Rows are points. Before rounding, the points of a table are all equally far from one centre. They may lie mostly on one side of it. Where is the centre, to within rounding?

Points:
[[34, -9],
[34, -25],
[35, -15],
[34, -8],
[-21, 28],
[16, -54]]
Centre: [-11, -17]

Points:
[[15, -7, 30, -46, -3, 13, -13, -60],
[11, 8, 86, -7, -7, 13, -8, -39],
[10, 22, 29, -51, -30, -10, -12, -23],
[-19, 6, 42, -43, 12, -6, -48, 11],
[-12, -5, 47, -48, -22, -24, -3, -40],
[13, -26, 20, -18, 5, -7, 21, -4],
[-13, 4, 44, -39, 10, 3, -23, -61],
[-23, -53, 34, -28, 1, -14, 3, -16],
[5, -26, 45, -43, -3, -23, -1, 7],
[21, 12, 40, -49, -13, -2, -6, -40],
[1, 30, 52, -29, -10, -23, -12, -1]]
Centre: [1, -16, 34, -1, -19, 3, -35, -19]

Points:
[[-30, 14, -16, -8, -12, 35, 34, 13, 9, 2, -38, -12, -50, 29, 27, 42, -16, -41],
[-30, -7, -32, -24, -11, 48, -7, 24, -15, -1, -34, -34, -26, 41, 12, 44, -43, -13],
[-63, -3, -23, 33, 3, 2, 0, 38, -34, 19, -16, 4, -37, 45, 28, 44, 5, -10],
[-59, -22, -27, -9, -24, 12, -26, 29, 2, 28, -20, -25, -34, 32, -13, 12, -20, -18],
[-44, 5, -21, 27, -34, -13, -22, -2, 24, 16, -28, -20, -37, 24, 31, 41, -3, -30],
[-62, -8, -26, 1, -6, 11, -16, 7, 21, 30, -38, -7, -41, 34, 17, 15, -4, -43],
[-75, -1, -15, -6, -17, 17, -13, 25, -23, 17, -35, -49, -25, 27, 5, 17, -12, -20],
[-58, -4, -11, -11, -11, 55, 17, 41, -25, -1, -30, -18, -36, 15, 35, 8, -16, -21],
[-39, 15, -36, -13, -33, 13, 0, 16, 21, 37, -25, -3, -41, 39, 28, 14, -27, -21],
[-70, -5, -15, -11, -29, 20, -22, 5, -19, 4, -21, -36, -34, 31, -19, 37, 3, -18],
[-52, -16, -15, -10, -24, -3, -29, 29, -17, 9, -40, -14, -45, 37, 16, 30, 16, -52],
[-54, -21, -17, 10, 10, 32, 15, 20, 2, 46, -17, -6, -42, 46, 24, 16, -34, -22],
[-61, -13, -16, -5, -16, 9, -6, 15, -2, 6, -31, -37, -2, 24, 23, 39, -39, -40],
[-57, -1, 1, -18, -23, 30, -22, 9, 34, 42, -23, -40, -14, 17, 33, 18, -6, -40],
[-68, -6, -2, 8, 5, 15, -6, 15, -15, 3, -12, -55, -42, 50, 42, 3, -3, -15],
[-56, 9, -35, 17, -10, 1, -26, 31, 1, 21, -4, -32, -32, 36, 5, 5, 10, -38],
[-49, 6, -27, -34, -33, -6, 0, 34, -14, 29, -27, -18, -21, 7, 19, 40, -23, -43],
[-29, -23, -44, -33, -13, 19, -22, 39, -1, -5, 1, 0, -33, 8, 40, 16, -23, -43],
[-59, 8, -22, -7, -8, 37, -26, 22, -3, 29, -21, -18, -7, 16, 20, 47, -3, -59],
[-38, 16, -24, -2, -17, -2, 12, 18, -4, 8, -30, -30, -31, 26, 38, 21, -45, -24],
[-67, -4, -33, -14, -26, 0, 28, 25, -15, 21, -33, -46, -38, 40, 37, 22, 4, -41],
[-61, -6, -39, -4, -19, 19, -26, 2, -22, 16, -37, -38, -38, 11, 29, 28, -30, -21],
[-79, -24, -4, 1, -12, 54, 5, 39, 6, 27, -28, -16, -32, 19, 25, 36, -2, -8],
[-38, -14, -3, 9, -9, 0, -31, -1, -8, 4, -27, -40, -44, 50, 43, 9, -25, -28]]
Centre: [-7, -24, -20, -9, -7, 18, 7, 2, -13, 23, -10, -21, -7, 18, 30, 27, 27, -1]
